Every row gives one point. To make a cloud, some directions were put in groups of two or more. Within a group, all points are equally far from the middle, so they leave a hole (a ring in 2 directions, a hollow ball in 3). The other directions are filled evenly. Then the cloud was stretched, turned, moved and blurred a little. Count the holes, and give their numbers of directions, smallest first.

Cloud (19 x 3):
[[ 0.5 -6.4 -1.9]
 [ 2.3 -1.7 -8.7]
 [ 1.9  1.1  3.7]
 [ 2.4 -6.8 -6.7]
 [-4.1 -0.6 -3.9]
 [ 3.4 -4.4 -1.4]
 [ 4.8 -1.7 -7.7]
 [10.7 -0.5 -2.4]
 [ 1.1 -3.9 -8.0]
 [ 2.6 -7.0 -6.2]
 [ 1.8  2.9 -3.2]
 [ 0.5  0.7  0.5]
 [ 4.6 -0.4 -1.7]
 [-1.0 -3.4 -3.5]
 [ 5.3  2.7 -1.2]
 [ 1.8  1.5 -8.1]
 [ 3.1  3.2 -2.2]
 [ 3.6  2.2  2.6]
 [-2.7  1.7 -4.6]]
Holes: 0

Cloud, 31 rows:
[[ 4.5 -3.7 -3.7  5.1]
 [ 1.9 -6.1 -4.4  1.7]
 [-3.4  0.0  4.4  3.2]
 [ 1.2 -6.8 -1.1  3.1]
 [-6.9  3.9 -5.8 -0.2]
 [ 3.4  4.1 -1.1  7.2]
 [ 3.2 -4.1  3.7  1.4]
 [-0.5  5.3 -6.1 -1.9]
 [-1.9 -7.0 -2.6  0.9]
 [-4.5 -5.4 -0.5  3.1]
 [ 4.1 -2.6  3.6 -2.0]
 [-6.8  4.0 -5.9  0.0]
 [-2.3 -0.3  4.2 -3.6]
 [ 4.1 -1.1 -0.6 -5.6]
 [-5.3 -1.2  1.6  5.8]
 [ 2.7 -0.3 -6.0  6.2]
 [-4.3 -4.8  0.7  4.1]
 [ 1.9  5.4 -0.3  6.6]
 [-5.4  2.9  2.2 -3.4]
 [-2.6  4.4 -7.5 -0.2]
 [-7.8 -1.9 -2.5 -3.6]
 [-4.0  0.2  3.5  4.5]
 [ 5.6 -3.8  1.4  3.2]
 [ 7.0 -1.5  1.6  1.8]
 [-8.6  2.0 -3.6 -2.3]
 [-0.7  2.2 -6.0  7.2]
 [-8.2 -2.7 -3.1  1.1]
 [ 1.3 -6.5 -4.0  1.4]
 [-6.5  0.5 -0.1 -5.3]
 [ 1.2 -3.1 -2.8 -6.5]
 [-4.8  6.0  1.1 -1.7]]
Holes: 2 (2, 2)

Cloud:
[[ 0.1  3.0  8.7  0.1 -1.2 -4.7]
 [ 4.7 -7.3  2.2 -0.3  0.1  1.5]
 [ 9.1 -8.4 -7.4  0.3  1.9 -0.5]
 [-6.7 -0.6  5.8 -3.3  6.0 -1.0]
 [ 4.1 -2.9  5.7 -1.9 -0.6 -1.8]
 [ 4.1 -8.2 -6.4  1.8  7.4  4.8]
 [ 5.2  5.3  2.2  2.5  4.1 -0.2]
 [ 7.1 -6.5 -6.9 -4.3  1.1 -0.2]
 [-4.6 -3.5 -1.8 -1.0 -0.2  8.5]
 [ 6.6 -5.5  1.2 -5.9 -2.7  0.7]
 [-1.7  6.1  2.4  4.3 -2.0  1.4]
 [-3.2  0.9 -2.3  5.0  8.7  1.5]
 [ 1.8 -2.0 -4.3 -5.2  4.8  1.0]
 [-2.6  5.2 -1.9  2.7  5.0  3.0]
 [-3.2 -4.6 -5.6  4.6  5.6 -0.4]
 [ 5.9  2.5 -5.6  0.6  2.9  6.2]
 [ 5.0 -6.4 -1.5  1.6  6.2  6.3]
 [-2.5 -7.2  1.6 -4.1 -1.1 -0.4]
 [ 4.1  2.2 -5.1 -3.1  6.8  3.1]
 [-5.9 -0.8  7.7 -3.9  7.4 -0.9]
 [ 1.3 -3.8 -5.3  7.9 -1.3 -2.4]
 [ 1.2  1.8 -5.3 -1.6 -5.2  4.8]
 [-1.0  1.1 -2.1  2.2  3.9  6.7]
 [-4.4 -2.3  9.7 -3.1  8.4 -2.8]
 [-2.6  6.3  1.2  1.9  0.8  3.8]
 [ 2.2 -9.1 -3.6  1.9  2.2  4.6]
 [ 0.1  2.3  1.4  2.9 -3.7  6.0]
 [-0.9 -5.3 -0.3  0.3  7.3  1.0]
 [ 0.0  6.0 -0.5  0.4  0.6  2.1]
 [-7.4  4.0 -0.4  0.0  2.7 -5.9]
 [-0.1 -4.4 -4.0 -3.1 -1.6 -1.7]
 [-1.2  3.7 -7.5  1.5  1.7  2.6]
 [ 8.8 -0.7 -5.9  2.5  1.8 -1.6]
 [-4.3  4.9  5.5  5.0 -3.2  2.7]
 [ 3.7 -8.3 -1.8  2.0 -0.7  3.1]
 [-1.7  7.3  7.4 -4.7  4.4  0.1]
 [ 4.1  0.8 -0.8 -3.4 -4.3  4.0]
 [-1.3 -2.7  5.4  3.0  1.9  3.2]
 [-2.7  0.1 -2.2 -4.3 -5.6  1.5]
 [ 2.5  1.3 -2.5  7.8  0.1 -3.6]
 [ 0.7  1.1  1.9 -5.4  7.4 -4.1]
 [ 2.2  4.3 -5.9  0.8  1.5  0.3]
 [ 4.9  2.5 -1.6 -3.6  0.8  1.9]
 [ 2.8  3.4  2.7  4.1  4.3  3.3]
 [ 7.8 -1.9 -2.5 -4.3 -0.2  0.5]
 [ 7.1  2.0  1.1  2.0  3.2  2.4]
 [ 5.4 -1.0  0.1  3.5  5.3  5.3]
 [ 1.4  4.8  7.5  2.4  0.9 -0.6]
 [ 2.5 -4.8 -9.6 -1.0 -3.1 -1.0]
 [-2.3 -4.8 -2.5 -3.0  4.1  4.2]
 [-2.2 -4.2 -0.7 -4.4  4.6  1.3]
 [ 0.1  5.0 -1.3  0.4 -2.7  0.4]]
Holes: 1 (3)

Cloud:
[[  4.7  -3.1  -3.9   7.0  -6.2   2.4   3.1   0.8]
 [  4.7  -5.4   3.0   1.7   1.8   5.5   5.7  -5.1]
 [ -3.6  -3.0  -8.5  -4.4   1.8  -3.8   3.4   6.4]
 [ -2.2  -0.4  -4.7  -3.8   1.5   4.3  -2.7   4.4]
 [ -2.9  -2.4  -6.3  -3.9   2.6  -7.1  -1.3   7.6]
 [ -6.9  -1.7   3.6   4.1  -7.1   0.0  -3.5   3.9]
 [  7.4  -0.6  -1.5  -3.5   6.8  -0.6   0.1  -3.2]
 [ -0.1   3.1  -0.4   0.5   8.3  -0.4  -4.7   7.4]
 [ -3.9  -5.6   3.1   3.1  -3.5   2.8  -6.2   1.8]
 [  5.3   3.8  -3.9   1.2   1.9  -2.8   6.3  -4.6]
 [  3.1  -6.4   3.2   2.3  -3.0   7.2  -0.8  -0.4]
 [  2.6  -1.3  -9.0   3.3   0.2  -1.5  -2.9   5.2]
 [  3.6  -0.9   3.9  -1.5  -3.9  -3.1   8.9  -0.2]
 [ -0.3   5.5   1.6  -2.3   4.6   0.9   2.4  -4.8]
 [  6.0   0.7   1.8   1.2  -8.8   2.3   0.0   2.1]
 [ -5.0  -2.2  -1.5   5.8   2.4   2.6  -6.8   1.8]
 [  0.4  -1.5  -7.0  -4.1   1.1  -1.2   7.5   2.0]
 [ -6.1   0.1   1.9  -0.9  -4.8  -3.9   2.1   8.3]
 [  0.2   2.4   0.0  -4.8   0.7   5.2   2.5   3.2]
 [ -5.3   1.0   5.1  -2.6   0.2  -1.8  -4.2  -1.2]
 [  3.8   0.4  -5.2   1.3   3.9   3.2  -4.2   6.0]
 [  1.4  -7.3  -3.4   4.0  -0.9  -2.4  -2.4  -4.7]
 [  4.9  -4.5  -0.4  -0.8  -3.9  -3.5   0.0   6.4]
 [ -4.6   1.1  -3.0   2.2   4.7  -2.4  -4.4  -6.3]
 [ -3.4   3.5  -5.4   2.0  -2.2   0.2  -9.4  -0.3]
 [  3.7  -0.5  -1.5  -5.4  -1.9   2.9  -1.0  -3.0]
 [ -3.8   0.1   5.9   3.4  -3.2  -1.3   6.1   5.7]
 [  4.5  -6.9   0.9   2.7  -4.1  -0.6   2.6   5.9]
 [  2.7   7.3  -1.2   4.5   1.0  -4.6  -3.0   0.9]
 [ -1.8   5.2   4.2  -1.5   7.3  -0.1  -1.6   0.3]
 [  5.2   6.8   5.2   1.1   0.1   1.4  -2.0  -6.5]
 [ -5.6  -2.8  -0.3   5.9  -5.4  -5.9   0.6  -4.9]
 [  3.3  -1.4  -3.0   2.1   4.1   0.1  10.1   0.0]
 [ -1.8  -3.6   4.8   3.9  -3.8   0.7  -8.9  -2.4]
 [  2.0  -1.6   5.5   1.1  -3.3  -3.2   9.1  -1.6]
 [ -2.3  -0.2   1.8   0.9 -11.1   1.3  -2.0   2.8]
 [ -4.1  -2.3  -4.3   5.1   3.6  -6.1  -0.5   0.1]
 [  3.7  -4.4  -5.9  -5.5   2.0  -4.2   1.6   6.1]
 [ -6.7   2.5   1.8  -1.4  -0.7  -2.1  -1.6   8.4]
 [  2.3   7.5   2.9   1.0   3.1   1.7   0.3   0.6]
 [  7.0  -2.5  -2.3  -5.6   4.4  -0.5   0.9  -1.6]
 [ -2.0   4.0   5.5  -1.3  -0.7  -3.4  -1.9  -7.6]
 [ -2.0   0.9   1.5  -3.2   5.5  -7.9  -0.3  -1.0]
 [ -3.6  -2.5   3.4   1.0  -5.5  -7.3  -3.1  -6.5]
 [  0.3  -0.7  -5.5  -0.8   2.6   3.5  -6.5   3.2]
 [  0.9   8.1   0.4   3.9   3.9  -0.4  -3.2   0.3]
 [  8.3  -1.6   1.2  -4.5  -0.5  -1.0   2.6  -4.7]
 [  6.3  -1.2   5.8   5.5  -4.7   3.7  -3.5  -2.0]
 [  3.7  -4.8  -0.4   0.8  -6.4  -3.2  -1.6   5.4]
 [  2.2   2.7  -1.1   8.6   3.6   1.5   1.3   2.2]
 [ -2.2   5.4  -0.8  -1.1  -0.9  -0.9   4.5   6.6]
 [ -4.8  -0.7   4.6   1.6  -2.1  -6.4   3.9   4.6]
 [  3.4   1.8   8.0   0.0   2.4   3.2   2.1   3.8]
 [  6.4  -4.4   2.8  -2.5   2.0  -3.7   5.5   5.4]
 [  4.3   6.8  -1.5   3.0  -0.1   5.0   0.8  -3.0]
 [  4.4   1.2  -3.3   2.8   5.9   5.0   2.9   6.6]
 [  5.8  -0.8   6.4   2.4  -2.6  -4.0   4.3  -7.5]
 [  4.6   1.8  -0.3   6.6  -0.1   7.4   1.4  -2.6]
 [  7.1   1.3   2.5  -4.4   2.1   2.7   2.2  -4.2]
 [  0.1   0.9  -2.3   0.0   2.1  -2.0  -7.0   7.9]
 [  1.9  -2.7  -7.7   5.1   0.6  -0.4  -2.3   5.5]
 [  2.1   1.7  -3.9   2.0   8.6  -2.2   0.3   8.9]
 [  6.5  -1.2   6.4  -1.9  -0.3  -1.6   5.5  -5.8]
 [ -0.5  -0.5   4.4  -0.3  -0.9  -4.9  -7.5  -6.6]
 [  2.0  -0.4   7.2  -0.7   1.5  -4.9   5.1  -4.0]
 [  6.2  -4.5   1.6  -0.4  -5.9  -1.7   5.8   2.4]
 [  5.9   2.2   6.2  -1.2  -4.1   3.7   1.2  -6.5]
 [ -6.1  -3.0   5.3   1.9  -3.0   3.1   1.2  -3.8]
 [  0.6  -6.0   8.2   0.6   6.6   1.0  -1.1   0.0]
 [ -1.1   0.7  -8.9   1.1  -3.8   0.2  -2.2   5.9]
 [ -5.8   5.4  -1.4  -0.1   0.3  -0.3  -5.1   2.0]
 [  6.7   3.6  -0.7  -0.4   3.7  -5.1   2.5  -5.5]
 [  6.0  -1.6  -2.4  -5.4   7.9   2.4   5.5  -0.5]
 [  3.6  -4.7  -5.8  -5.8   5.9  -3.2   0.6   3.4]
 [ -2.9   2.2   0.3   1.7 -12.1  -1.5  -4.0   1.2]
 [ -6.0   0.6   4.3   4.3  -6.4  -2.3  -4.6   3.2]
 [ -5.4   5.7  -1.8   1.1  -2.5  -2.2  -5.4   3.3]
 [ -1.6  -4.2  -5.0  -6.4   4.5  -4.7  -1.7   2.9]
 [  0.5   0.7   0.9   0.8 -11.4  -0.5   2.8   2.8]]
Holes: 3 (2, 2, 3)
